Rows are points. Each copy is the shape, with its points in the same order, turned, moved and blurred by noise. Some copies are also mirrored. Which?

Shape, 6 rows:
[[ -7 -23  12]
 [-41  46 -44]
 [ 57 -35  30]
 [ 28  31  19]
 [ 33 -18 -16]
 [-14 -10  10]]
Copy 1:
[[ -3 -23  -7]
 [ 65  35 -28]
 [-59 -15  36]
 [ 12   8  47]
 [-38  16   2]
 [  9 -18 -14]]
Copy 1 is: mirrored
Copy 2 (6 x 3):
[[-15   7  -1]
 [ 48 -61   8]
 [-24  55 -45]
 [ -1  -9 -58]
 [ 19  30 -19]
 [-12  -6   0]]
Copy 2 is: only turned
Copy 3 (6 x 3):
[[ -9   1  42]
 [-37   7 -47]
 [ 41 -35  68]
 [  3 -54  11]
 [ 36  -5  23]
 [-17  -4  32]]
Copy 3 is: mirrored
Copy 4 (6 x 3):
[[-28 -20   3]
 [ 21  29  65]
 [ -7 -44 -58]
 [ 13  18 -31]
 [ 13 -37 -10]
 [-27 -11  11]]
Copy 4 is: mirrored

Shape (10 x 4):
[[  5  13  -5  19]
 [ 15 -48  30 -31]
 [-52 -13  -6  10]
 [ 23 -51  58 -14]
 [-37   5 -16   9]
 [ 41  12  -3 -16]
 [ -4 -36  69 -16]
 [-59   2  -9  10]
 [-20   6   7  15]
 [  6  -8  42 -35]]
Copy 1:
[[ -5  11  13   8]
 [-24 -56 -18 -35]
 [-14  -6 -37  41]
 [-54 -58  -5 -39]
 [ -1   8 -26  32]
 [ 14  -2  18 -37]
 [-66 -37 -25 -33]
 [-11  10 -42  43]
 [-20   9 -11  15]
 [-29 -16 -27 -44]]
Copy 1 is: only turned
Copy 2 (10 x 4):
[[  1 -10  15  22]
 [-38  48 -36 -19]
 [ 10  44  -5  61]
 [-62  51 -20 -24]
 [ 13  20 -11  60]
 [-14 -24 -16 -14]
 [-77  55 -15   0]
 [  8  29  -3  68]
 [ -8  13   5  39]
 [-51  14 -26  13]]
Copy 2 is: mirrored

Shape:
[[ -2   9  16  28  36  17]
 [ 14  10  30 -10 -15  11]
 [ 12  29  29  -4   3  27]
 [-49   7  36  -8   4   6]
 [ -6  27 -64   4   9  32]
 [ -2  30 -85 -20  51 -36]
 [-13  36  25   9  -9 -74]
 [ -7 -15  25   7 -18   6]
 [-42   3  33 -18  27 -63]]
Copy 1 (9 x 6):
[[-15  50 -31  -9 -15 -15]
 [-46  -5 -12   4 -17  -7]
 [-52  19 -21  -8 -37  -6]
 [-57  43 -14 -12  22  23]
 [ 27  26  -6 -26 -52  47]
 [ 49  42  65 -44 -29  17]
 [-29  -3  16 -60  40 -25]
 [-32   5 -30  10  11   6]
 [-41  42  36 -24  52 -10]]
Copy 1 is: only turned
Copy 2, 9 rows:
[[ 16 -44  29 -38  -9  18]
 [ 42  -7  21   1  -5  -4]
 [ 38 -14  40 -25   0 -16]
 [ 27 -44  51  20  13  22]
 [-58 -26  23 -19 -13 -32]
 [-78 -17 -22 -34  48   2]
 [ 46 -57 -27  10  59  -3]
 [ 40 -30  13  15 -16  12]
 [ 31 -45   3  16  68  50]]
Copy 2 is: mirrored
Copy 3:
[[ 19 -27  -7 -19 -28   1]
 [ 22  -2  12 -18  28   9]
 [ 34 -14   9 -39  13  15]
 [-14   4  39 -38   1 -23]
 [ 30  49 -34 -34 -39  36]
 [-41  34 -76 -27 -33  57]
 [-50 -12  34  19  14  39]
 [ 22   6  15   3  13 -19]
 [-76 -12  13 -11  11 -10]]
Copy 3 is: only turned

Shape:
[[-51   9 -15 -14  -2 -38 -23  35]
 [ -8  15  33 -11 -37 -22 -29  37]
 [-14  24 -20  32  47 -19 -25  23]
 [-40 -49  32  30  19  -5 -22 -15]
 [-30  53  30 -13 -18  14 -29  19]
 [  5 -44  -6  28  15  52   0   6]
 [  5 -28  26   2  52  19   7  -1]
 [ 46 -29   4  39  41  31  12   6]
 [-24  36  12 -37 -18 -29 -33  40]
 [-36 -47  36  51   2  -7  44 -61]
 [  9  27  10 -32 -19  14  -6 -38]
 [-40 -19  27  21  12   7  47 -17]]
Copy 1:
[[-47 -15 -51   8   2  55 -31  23]
 [ -9  19 -14  14  12  67  -2  48]
 [  1 -52 -21  -8 -38  44 -33   4]
 [  2 -29 -19  89   9  13 -16   2]
 [  1   1  15 -10  34  66 -36  20]
 [ 10 -35  12  30   2 -43   0  15]
 [ 17 -44  12  43  -1   0  24 -22]
 [ 30 -47  21  15 -38 -27  24   4]
 [-21   6 -25 -17  26  78  -6  22]
 [-21  -7  24 107 -27 -12 -33 -20]
 [ 11  47  18   9   5  25 -17 -25]
 [-30 -22  35  67  -2   9 -22 -15]]
Copy 1 is: only turned
Copy 2 (12 x 8):
[[ 38  32  15  25  18  25  21  48]
 [ 21  30 -16  48  21 -14  23   6]
 [ 45   5  62  -2   7 -19  23  33]
 [-21  61  17 -23  -7 -37   0  52]
 [ 49  49  -4  16  43 -13  26 -22]
 [-13 -10   2 -61  10 -35   9  23]
 [ 11   3  15 -38  18 -54 -36  39]
 [  2 -46  25 -47  -4 -65  -4  17]
 [ 40  33   0  59  42   9   5  13]
 [  0  63  -2 -48 -74 -51 -25  33]
 [ 15  29  -1   4   5 -12 -31 -44]
 [ 36  44 -13 -46 -32 -38 -20  36]]
Copy 2 is: mirrored

Shape, 17 rows:
[[-11  49  27  23 -10  11 -47 -24 -12 -29  32]
 [-19 -31 -31 -20 -37 -43  19 -21  43  23 -51]
 [  9  45 -19  15  38 -27  46 -24   6 -11   6]
 [ 37  34 -20  45  37   0 -32 -33 -14 -21  20]
 [  5   8 -17 -37 -56 -37  46 -45   0  21 -10]
 [ 17  47  10  47  -6  26   2   6 -11  -9 -13]
 [ 51 -12  60   2   9  20 -27  20 -22  -2  18]
 [  0  -3 -34 -19 -54 -18  10 -41   4  69 -66]
 [-17  31 -20  34 -12 -77  20 -15   2  33 -10]
 [  8  48  48  41  27   4  -7 -13 -39 -22  -2]
 [-14  -1  11  13  31  38  -6   2 -63 -24  15]
 [ 14 -11  17  53  -7  17  -5  -3 -23 -42  22]
 [ 45 -12  19  27 -16  19 -22  -7 -70 -11  26]
 [-11 -12 -13 -18 -16 -37  33 -78  32  48 -41]
 [ 37 -10   9 -41 -23  19 -51  30 -49 -21 -13]
 [ 17   1 -25 -22 -52  -3  33 -22  24  26 -26]
 [ 10  26  -5  18 -19 -50  21 -55   0 -23 -60]]
Copy 1:
[[ 55 -12  21  38 -19  -6 -39  37   4   4  45]
 [-43 -33  16 -35 -36  12  46 -17  38  49 -26]
 [-19   0  20 -21  22 -46  -1 -23 -26  11  30]
 [ 32  19  15  25  26   7 -13 -20  -3   8  69]
 [-30 -19 -17 -31 -49 -41  48  30   2  67  12]
 [  7  -3 -24   2  18  -9 -48  15  30  -6  37]
 [ 54  34 -30  21   5   4  17  39  11 -27  -7]
 [-41 -21 -10 -80 -23  31  41  30  44  63  17]
 [-75 -27  22 -12 -18  -1  15   4  -4   2  41]
 [ 19  37   8   0  -5 -19 -43  19   4 -32  36]
 [ 30  46 -15  12  -5  18 -57  14 -30  11  -5]
 [ 11  34 -11  54  -4 -10 -28   2  19  12  18]
 [ 34  56 -47  39 -14  20  -8  29   1  12  39]
 [-35   0  46 -57 -14  -9  56  12  28  66  12]
 [ 67   6 -60   0 -40  39   6  11  -6   3  -6]
 [-21 -25 -21 -37  -9 -14  33  10  34  62   2]
 [-17   0  16 -39 -49 -31  11 -36  38  17  47]]
Copy 1 is: mirrored
Copy 2, 17 rows:
[[ -2 -42 -47   8  -2   9 -53 -36 -20  33 -27]
 [-28   5 -18  10  58  -6 -14  60   7 -51  50]
 [ 35 -16  -4 -15 -21 -26 -11 -16 -31 -40  24]
 [ 13  -7 -16 -39 -41   1 -54 -33 -19  28  18]
 [  2   1 -33  54   4 -14  -6  65 -29 -35  26]
 [ 32  -9 -29 -28  19   8  -4 -14 -36  36 -12]
 [-28   0 -26   0 -16  -7  26 -23  27  63 -29]
 [ 11  11 -42  14  33  41  -3  95   4 -22  51]
 [ 17  16 -35  20  18  23 -20 -17 -26 -52  60]
 [ 10 -45 -21 -14 -16  22   7 -50 -33  30 -11]
 [ -8 -20  31 -14 -16  32 -14 -20 -13  24 -50]
 [-15  -3  15  -2   9  -7 -27 -31 -30  56  -8]
 [-22  16   3  16 -36  23  -8  -7 -21  70 -20]
 [  8 -36 -16  27  16   1 -12  69  14 -43  78]
 [-61  23 -40 -13 -18  21   3  27   1  33 -62]
 [ 11  13 -31  17  30 -21  -6  73 -11 -13  23]
 [-18 -33 -35  -8  12   2  -5  25 -59 -22  61]]
Copy 2 is: only turned
Copy 3, 17 rows:
[[-34  35   5  21 -28 -17 -30  10 -22  -4  18]
 [ 26 -34  22 -61  46  14  20 -52  29  11   5]
 [-24  16 -18 -21   4  12  47   8  28 -58 -33]
 [-36  39  18 -26 -21   6 -17  41 -35 -37 -37]
 [ 26 -36  37  -7  11 -20  25 -30  58 -11 -25]
 [-48  -1  33  10   2  17  -6  34 -12 -37  21]
 [ -3 -33  24   8 -49  -3  18  24 -81 -22  23]
 [ -2 -44  83 -45  15  21  13 -60  49  14 -11]
 [-49 -29 -14 -27  11  13  13 -39  33  -4 -46]
 [-65  15  18   6 -27 -18  -4  10 -30 -62  17]
 [ -4   3   0 -16 -69  18 -21  23 -20 -60  47]
 [ -2 -19  -5  -3  -9   3 -40  25 -46 -53   8]
 [ -3 -34  37  -4 -61 -16 -36  35 -30 -37   1]
 [ 15   5  49 -35  24  19  33 -82  32 -16 -19]
 [  9 -45  41 -40 -60 -28  -5  42 -22  16  52]
 [ 16 -30  51 -18  24  21  22 -19  37  -1   1]
 [-30  -8  31 -52  35 -43  14 -28  31 -43 -16]]
Copy 3 is: only turned
Copy 4, 17 rows:
[[-34  -4 -25  -1  19  25 -25  77 -33 -20 -21]
 [  3 -48  40  -7  29 -16   5 -49  46 -15  12]
 [ -9  56 -23  12  24 -29  -7 -11   2 -35  -6]
 [-41  30 -64 -33  15   0 -41  17 -20 -35 -29]
 [-21  -8  59  17  -2 -14 -13 -30  24 -56  16]
 [ 29  12 -37  13  11  15 -50  30 -13 -25  -9]
 [-22 -24 -38  32 -42  20 -45  13 -54   3 -36]
 [  5 -53  27  19   8  24 -23 -41  65 -64  20]
 [-31  -4  -6  24  37 -47 -36   5  54 -24  23]
 [-11  30 -38  35  18  12 -50  41 -18 -19 -53]
 [ -2  36 -36   6 -29  30  -4  42   6   5 -64]
 [ -1   6 -16 -24 -24 -19 -44  40 -24 -10 -52]
 [-34  -3 -18  -6 -60  18 -63  30 -13 -16 -60]
 [-16 -38  22  24  37 -24  12 -49  36 -74  -5]
 [-25 -14   7 -11 -42  81 -55  -1 -20  19 -21]
 [ 17 -31  30  -1  -5   2 -17 -29  16 -59  28]
 [ -9   8  28  -1  61 -12 -52 -33  19 -48 -32]]
Copy 4 is: only turned
